Each row of a before or after table is a point. The points were changed in one or more steps. Then noise was added and the rows were shuffled. The steps act on columns, c1 being the first. Name the steps. A step turns or swaps two columns, mirrors them in a line or flattens them onto one, adds a multiple of one to another, or multiplies or shifts one. Angles are multiples of 10 degrees, from the lower column toward the higher: turns from -170 to 170, lines from 10 to 170 but not 90. Use the fewest steps. Two steps may share a column if one is a turn and the other turns, adds or multiplies; they go together, in the order done. Otherwise the lowest column goes first.

Before:
[[ 14  20]
 [-16 -32]
 [-18  20]
 [-53 -11]
 [ 57  30]
 [ -7   3]
 [ 33   5]
 [-23 -16]
 [-17 -12]
 [ 49  60]
 [ 15  -5]]
After, 11 rows:
[[  1 -12]
 [  0  -9]
 [  0  42]
 [  0   2]
 [  0  14]
 [  0  21]
 [  1   3]
 [  0  -8]
 [ -1  -4]
 [  0  13]
 [  0 -22]]
Steps: multiply c1 by 0; multiply c2 by 0.7

Before:
[[-14 -36 -13  18]
 [ 10   0 -19 -13]
 [ -9  -1 -26 -34]
 [ -6   2  54  11]
 [-33  -4 -20 -24]
 [ 22   8 -16  13]
 [  0 -60  -2  16]
 [ 15 -30  54 -31]
 [-15  15   3  15]
 [-30 -26  13  16]
 [ 11   8 -12   9]]
After:
[[-29   5 -26 -15]
 [  3  13   7  18]
 [ 14  10 -11   1]
 [  4 -30 -21  18]
 [-11 -29   9  34]
 [-15 -41  47 -33]
 [  6  -8  55  10]
 [ -4   4 -18 -15]
 [ 21  11 -14 -11]
 [ 12 -59 -12  10]
 [-40  -2 -23  13]]
Steps: turn c1 and c4 by -50 degrees; turn c2 and c3 by 10 degrees

Before:
[[-10  21   5   4 -25  17]
 [ 13 -12  10 -11   1 -14]
 [  3  -6   4  15 -26  21]
 [-15 -10  31 -14  18 -10]
 [-25  -3  19  -9 -11 -10]
 [ -9   6  19  -9  -4 -22]
 [  9  26   4  -6  -6  -9]
 [-29   1  24  17 -24  -6]
 [ -6  15  10  17   1 -15]
 [ 10 -19  12  -1  -6 -27]
 [ 13  23  11  24  -5  10]
 [ 12  -7  -9   8  11   7]]
After:
[[ 14 -13 -37  -1 -20  20]
 [  4 -34 -12   5   1  27]
 [ 16 -12 -17  -5  18  31]
 [ 11  13 -12  25   4  -4]
 [ -5 -11 -30   2 -10  -5]
 [ 10 -17  -4  11 -20   1]
 [ 12  13 -22  19  15 -17]
 [-16 -15 -31  37  17   0]
 [-22  12 -51  60   2   0]
 [  5  16  12 -21  -5  17]
 [-13 -28 -57  26  22   3]
 [ -6 -10 -30  38   0 -12]]
Steps: turn c1 and c5 by 30 degrees; turn c2 and c5 by -130 degrees; multiply c3 by 2.5; turn c3 and c4 by 140 degrees; shift c6 by 10

Before (10 x 8):
[[  7   4  -4   8   3  -4  13  -4]
 [-15   6 -12   1  13   4  -2   3]
 [  4   5  -6   0   7   0   1 -31]
 [  3  -7  -8  10  -2  -5   9   1]
 [  9 -16  -9  -3 -10   0   1  -1]
 [ -2   0  -7   9  -2  33   0  -2]
 [-14  -3 -10   1 -10  -4  -3   0]
 [ -6   0 -11  -4  -4  -4  10   3]
 [ -7   4  24   0   5  -5  10   4]
 [ 13   4   7   6  -3  -2   7   7]]
After:
[[-17   0 -11  -9  -3  -3 -12   1]
 [ 11  -3  -9   1 -11  -5 -11   1]
 [ -5 -16 -10   0 -10   0   8  -3]
 [  1   0  -7  10  -3  33  -2   3]
 [-16   3  24  -6   5  -5 -14   6]
 [-26   5  -5  12   2  -4  -1   0]
 [-18  -7  -6   5  -2  -5  -3  10]
 [ -4   5  -5  60   8   0   2 -49]
 [ 10   6 -13  -7  12   4 -14   5]
 [-18   5   6  -9  -3  -1   8  15]]
Steps: multiply c7 by 2; turn c1 and c7 by 110 degrees; multiply c8 by 2.5; turn c4 and c8 by 50 degrees
